Each point is reached from the start by the listed moves, each made once or not at all, plus a little noise. Is the number of moves made odd or even? Then give how often each move was made.

Moves:
(1): [22 19 14 23]
(2): [ -9  27  12 -15]
(3): [ 4 -7 21 -2]
Start: [ 4 16  8  7]
Points:
[18 59 36 15] => even (1, 1, 0)
[ 0 33 44 -9] => even (0, 1, 1)
[22 57 55 12] => odd (1, 1, 1)

Moves:
(1): [ 32   1 -13 -15   2  -2 -27  -4  12  -7]
(2): [-10  30   4 -11  -2  -3  -3  -2  -8   3]
(3): [ 10 -18  39  -9  12 -25  -6 -17  -2   6]
(4): [ 0 16 11 35  7 -1  6 17 -8  0]
(5): [ -3  -4  -4   0  37   4  -4 -12 -11  -2]
(6): [  5  -2  18  -6 -14  50  16 -20   7  -3]
(7): [ 32   4  -5   1  15 -10  29  -2 -13  19]
(8): [  2  -7   7 -19   1  11   3  25  -9  -6]
Start: [ 21   3  -2   6  12   8   7 -11 -11  20]
Points:
[ 81  19 -11  27  72  -1  12 -13 -30  29] => even (1, 0, 0, 1, 1, 0, 1, 0)
[ 84  13  -5   5  74  10  14  12 -39  24] => odd (1, 0, 0, 1, 1, 0, 1, 1)
[ 90  11  11   1  61  59  30  -8 -32  21] => even (1, 0, 0, 1, 1, 1, 1, 1)
[ 76  32  -2 -24  51  45  17 -49 -24  30] => odd (1, 1, 0, 0, 1, 1, 1, 0)
[ 30  -9  52  13  70  -3   6   2 -43  19] => even (0, 0, 1, 1, 1, 0, 0, 1)

Moves:
(1): [ 38   9  14  -3 -14 -15  -1  13   8   4 -34  15]
(2): [ -4  29 -13 -14  14  -9 -12 -25  -1  -5  14  13]
(3): [-14   6  21   5  -5  -9 -17   9 -11   0   9  -1]
(4): [ 3 14  3 35  8  6  4  0  9  0  1 -5]
(5): [ 15  -9   6   4  40 -13  -9  -8 -16   8   8  15]
(6): [  2  16   1  -4   2  44  -5   2 -11  -7  -6  12]
(7): [-12  14   7 -13  -1   3  32 -10 -21   0   7  17]
(8): [ 15  14 -21   0   6  -9   1  49  -8   2  -7 -11]
(9): [ -5 -13  22 -13   0  11  23  16  32 -15  11  14]
(10): [ -5   9   0 -10   5   5   5  12  21  32  -3  -8]
(11): [ 21   2  -4  -3 -17   3  -5  -5 -14   9  48  17]
(12): [-19  -7 -12  10  -9   5  -6   7   5   9 -10  28]
Start: [ 8  0 -4  6  4 -9 -1 34 -5  7  9 -8]
Points:
[24 83 25  4 53  9 12 95  1 36  1 85] => odd (1, 1, 1, 1, 1, 1, 1, 1, 1, 1, 0, 1)
[-10  53 -19  15  21  -6  41  68  11   0  27  48] => even (0, 1, 0, 1, 0, 0, 1, 1, 1, 0, 0, 1)
[ 77  66  15  -7  42 -28  33  79  11  41  55  55] => odd (1, 1, 0, 1, 1, 0, 1, 1, 1, 1, 1, 0)
[  1  29  18 -40  64 -20  43  17  11  24  49  44] => odd (0, 1, 0, 0, 1, 0, 1, 0, 1, 1, 0, 0)
[-18  46  27 -15   5  35  14  50 -29  27  21  14] => even (0, 0, 1, 0, 0, 1, 1, 0, 0, 1, 0, 0)
[ 22  55 -51  24  12 -12 -14  75  10  52  57  26] => even (0, 1, 0, 1, 0, 0, 0, 1, 0, 1, 1, 1)

Moves:
(1): [16  7  1 -8 17 -2 12 -3 -8  2 11  8  4  5 -1  2 -3 -6  3  0  6 -1]
(2): [ -3  12 -10  -6   0  -7  -6   3   7  -2   0   6   6  -1  -1  -5  -4   1
   5  -2   1  -1]
(3): [  5  10  35   2 -12  -1 -13   5 -14 -11  -9  -1   1  -4   0   0  16   2
  -2 -10  -1   0]
(4): [  5   2   9  15   1   1   4 -11   6   2   9  -4   7  11 -10  -6  -5   1
   0   0   0  12]
(5): [  0  -1   9   0  18   3  -9  -5   6 -13  -3   7   3   8   6  -4  -4  -1
   8   3   0  -5]
(6): [  2  12  -5 -10  -2  19  -5   3  -2  13 -10   0   6  -7  -3   5  -6   4
  10  -3 -11 -12]
(7): [-10  -2   2   6  11  -3  17   5  -9   0   7   3   3  -4  19 -15 -10  13
   2   0 -10  -3]
(8): [ 5  2 -2 -1 11  3 -2 14 -2  2 -4 -1  0  0 -4 -3  0  8 -5  6  1  3]
(9): [ 7  2  3 -9 -6 -6  7  7 11  0 -5 -2  3 -1  1  1  0  3  5  5 -3  4]
(10): [ -8  -1   4  -6  13 -12  -2   4  -8  19 -14  -9   8   5   4   6  -7   7
   4  -6  -3   1]
(11): [-16   4  10  -2  -2  -8  -6  -3   8  -3  24   9   4  -5 -11   5   5 -14
  -9   2  -5  -4]
(12): [  1  -1  10  -8  -6  14   4   1  -4   8  -1  27 -10  11   2  -5   6   6
  -2   4  -3   6]
(13): [  5  -8  -5  -3  -6   3   3   6   2 -11  -2  -2  14   8  -2   0   7  -4
  -6  -8  -2   1]
(14): [  3  -1   6  -9  -6  -1   3   5  -5   3   7  -1 -10  24  -6  -9  -3   4
   5  -1   1 -15]
(15): [  2  -8  -1  -5 -13   4 -14   5  -1  -2  20   0   1   6  25  -3 -15  -4
   1   4   1   6]
(16): [ 4  7 -7  3 -3 -6  4 -2  3 -7 -2  1  3 10  1 15 -2 -2 -1 10 -2  3]
(17): [  4   7  -5   4  11   4  10   0   7   9   5  -2 -11  10  11  -8  21   7
  13   0  -5   5]
(18): [ 13  -6  -5  -7  -2   4  -9  -2   1  -4  10   2  -5   1  10  10  -4  21
  -6 -12  -5  -1]
(19): [ -1  -6  -5  -2   4 -13   3   4 -11  -2   8  -3  -3   2  -6  -2   4  -4
  18  -5 -16  12]
(20): [  1  -5  -6  -2   4   4   0 -12  -5   1   2   6  15 -11   2   3   9  11
   1  19   2   0]
Start: [  9  14  10   3  -8  -8 -15   7  11   8  19  -9   3  -6  -7  -1  -7   1
 -19 -11   8  22]
Points:
[ 53  34  41 -40  37 -11   6  38  -5   3  22  33  27  55  36 -13  15  70
   4  -2 -15  20] => odd (1, 1, 1, 0, 1, 0, 1, 1, 1, 1, 0, 1, 1, 1, 0, 1, 1, 1, 0, 1)
[ 67  27  68 -40  -2  18 -35  29 -10   6  54  22   0  54   5 -17 -25  36
  15 -20 -22  30] => even (1, 0, 1, 1, 1, 1, 0, 1, 1, 0, 0, 1, 0, 1, 1, 0, 0, 1, 1, 0)
[ 37  20  49 -33 -18  27 -45  23 -13   9  48  19 -26  49  33 -22   6  37
  25 -30 -31  18] => odd (0, 0, 1, 0, 1, 1, 0, 0, 0, 0, 0, 1, 0, 1, 1, 0, 1, 1, 1, 0)
[ 24  18  -7  -9 -17 -38 -14  -2  34 -19  64   5  44   9 -22  18   1  14
 -14  -2 -20  47] => odd (0, 1, 0, 1, 0, 0, 0, 0, 1, 0, 1, 0, 1, 0, 0, 1, 0, 1, 1, 1)
[  6  17   2 -53 -18  -8 -39  18   8  36  51  29  25  -4  19  15 -20  36
   5  -5 -34  30] => even (0, 1, 0, 0, 0, 1, 0, 0, 1, 1, 1, 1, 0, 0, 1, 0, 0, 1, 1, 1)
[ 31  20  39 -38   7 -43  -5  65 -26   5  38 -10  32  38  25 -28 -24  20
  12 -25 -16  29] => odd (1, 1, 1, 0, 0, 0, 1, 1, 1, 1, 0, 0, 1, 1, 1, 0, 0, 0, 1, 0)
[  9  10   2 -29  -8 -31  -9  20  14  10  95  10   4  17  38 -26  -4  39
  15  -3 -29  25] => even (0, 1, 0, 0, 0, 0, 1, 0, 1, 0, 1, 0, 0, 1, 1, 0, 1, 1, 1, 1)

Moves:
(1): [ 20  -5   2   8  -8   8   4 -13  -5   5  -4   4   3 -19  16   3   5  -5
  -3 -15  12   2   4 -10   6 -14]
(2): [ -2  31  -9  -2  -9   6  -9   0   5   1 -13  -8   4  10  -4   1   3   2
 -13  -2   4  -7   7   7   0   6]
(3): [-14  15  22   8  12  -7 -11 -13  -7   4   6  12   7   3   1   0  21   9
   0   6   7  12  13  -6   7  11]
(4): [  8   4   4  18  -7  -7  -4  -8  -6 -10   2  -9   2  -3   9  -8   8   6
  -2  13  -7   8   1   5  -6 -12]
(5): [-14  12  -3   9  22  -4  12   8   6   2 -14  -4   6   1   5 -14   1   5
  -1  -2   2   9  -5   3  17   3]
(6): [ -4   3   8   2  -5  22   8   5   3   2  -5   2   2  -7 -10  -1  -3  -8
   1  10  -1  17   6  -6  -7  -1]
(7): [ -6   1  11  -1  -9  -6  24 -15   3   3  -3   8   0   7  -1   3  11   2
  13   4   2  -2   2  -3  -9   5]
(8): [15  6 -1 -6 -4 -3 12 25  3  3 11  5  2 -1 -3  6  0  4  1 -2 -8 12  5 -7
 10  3]
(9): [ 10  -2  10   5  -3  -5 -11  -3  23  13   4  -6  10   2   0  -8   6  -1
   3  -2   2   8   0  -2   5   6]
(10): [ -7   2  -2   0  -2  -4  -3  -1  -3  21   2  12  -3  -5   6   0   1  -5
  -4  -3  -2   2  -5   5 -11 -12]
(11): [  2   3   0  -4   4  12   6  -9 -10  15  17  -7  -2   1   6   0   6  10
  -5   3   1   7  -1   3   0   8]
(12): [ -4   6 -10   5  -2  12  -3  -5   2  -9   7  19  -6   9  -5  -5  -4   8
   6  -6   3   6   0  10   5   6]
(13): [ -1   0  -3   6  -4   0  -2  -3 -11   4   3   1  21   4  -5   5 -11   8
  -3  -1  -3  -4 -14  -7  11   4]
(14): [ -3  -4   6  17 -14   6  -8   3  -6  -1   8 -10  -1  31  13 -15  -7   4
  -4   5  13  -2   7  -6   2   6]
(15): [ -9   0   0  -6  -6   1   0  -8   9  -5  -4   6   2  -3  12   3 -11  -4
  -5   3  -6   3   9   2   7  -4]
(16): [ -3   6 -13   2  13   2   2  -2   4   0   8   1  -1   4  -4  16  -5   0
   2  13   7  -3  -4   3   1  -4]
(17): [  0 -11  -4   1   2   0   3   0   0  -6  -8  -2  14   7   1   5  13   5
  -1  -8  -2   8   6   0 -10  -3]
(18): [ -2 -11  -4  -1 -14  -7 -10   0   3   7 -10   3 -10 -14   8  -2  -4  27
  -9   9  16   3  -1   3   6  -2]
(19): [ -3   3  -5  -1   7   0  -2  -4 -14  13  -9  -7   6  -7   4   1 -11  12
  26   1  -1   2   7   3   0  -8]
(20): [  2   0  -8 -12  -2   2   0   5  -1   0   3   7  11  -6  -4 -13  10 -10
   5  21   1   5  -1  -7   4   6]
(21): [ -9   0   1  15 -22   4   2  12   1  -2  18  -7   8 -14   4   1  -7  -8
   4   1  22   2   3   7   1  14]
(22): [  2  10 -12  -5  -3  -6  -3   9  -7   0  -7  -9 -10   2  12  14  -6  -6
   2   7   2  23  -7   9  13  17]
(23): [  8  -5 -15   0   4 -14   0 -11  -7  15  11 -10  -2   1 -19  -4 -17   1
 -11  -1   8   4  23   3   6 -14]
(24): [ 4 -7  7  0  4  2  7  3 -5  5  2  3  9  4  2  3  0 -2 -1  2 -2 -2  3 23
  4 -7]
Start: [ 21   1   8  -7   6 -20  -4  -4  -9   0  -9  -2   4 -14  -5  -3  -1   9
  -9  11  11  10  25  -5  -4   1]
Points:
[  5  31  -7  39 -13 -12 -25   6 -47  28  -2  14  28   7  21  16  -7  73
   4  58  36  95  39   0  20   8] => odd (0, 0, 1, 1, 0, 1, 0, 1, 0, 1, 0, 1, 1, 1, 0, 1, 1, 1, 1, 0, 0, 1, 0, 0)
[  9  20 -11  20 -46   4   0 -36 -13  54  -1 -12  47 -17 -25  -5 -19  67
   2  18  62  54  63  13   5  23] => even (0, 1, 0, 0, 0, 1, 1, 0, 1, 0, 1, 1, 1, 0, 0, 0, 1, 1, 1, 0, 1, 0, 1, 0)
[ -2   9  22  41 -50  15  -5 -13 -31  23  30 -13  32 -11  30 -18 -26  14
 -29  43  28  43  30  -3  -3   4] => even (0, 0, 0, 1, 0, 1, 0, 0, 0, 1, 1, 0, 1, 1, 1, 0, 0, 0, 0, 0, 1, 0, 0, 0)
[ 28  26  11  21  33  -8  19 -27  -1  51  16  -4  63 -21  -5   8   3  34
 -29  13  30  87  67 -30  50  -5] => even (1, 0, 1, 0, 1, 1, 0, 1, 1, 0, 1, 0, 1, 0, 1, 1, 1, 0, 0, 0, 0, 0, 1, 0)
[ -8  23   4  31   9   7  -2  -5 -13  35 -21  38  22 -15  38  -3  -3  63
  -1  20  53  81  70 -13  31 -19] => odd (1, 0, 1, 0, 1, 1, 0, 1, 0, 1, 0, 1, 0, 1, 1, 1, 1, 1, 1, 0, 0, 0, 0, 0)
[ 21  14  -6  37 -24  10  22 -28  -9  56  -3  20  56 -15  43 -26   5  70
   7  51  42  92  41 -17  26  -9] => even (1, 0, 0, 1, 1, 1, 1, 1, 1, 1, 1, 1, 1, 1, 1, 1, 1, 1, 1, 1, 0, 0, 0, 0)
[-17   1  12  16 -22 -15  15 -20 -16  26 -45   2  31 -12  37 -43   6  44
  11  62  25  61  48  -4  -8 -20] => odd (0, 0, 0, 1, 1, 1, 1, 0, 0, 1, 0, 0, 0, 1, 1, 0, 1, 1, 1, 1, 0, 0, 0, 0)
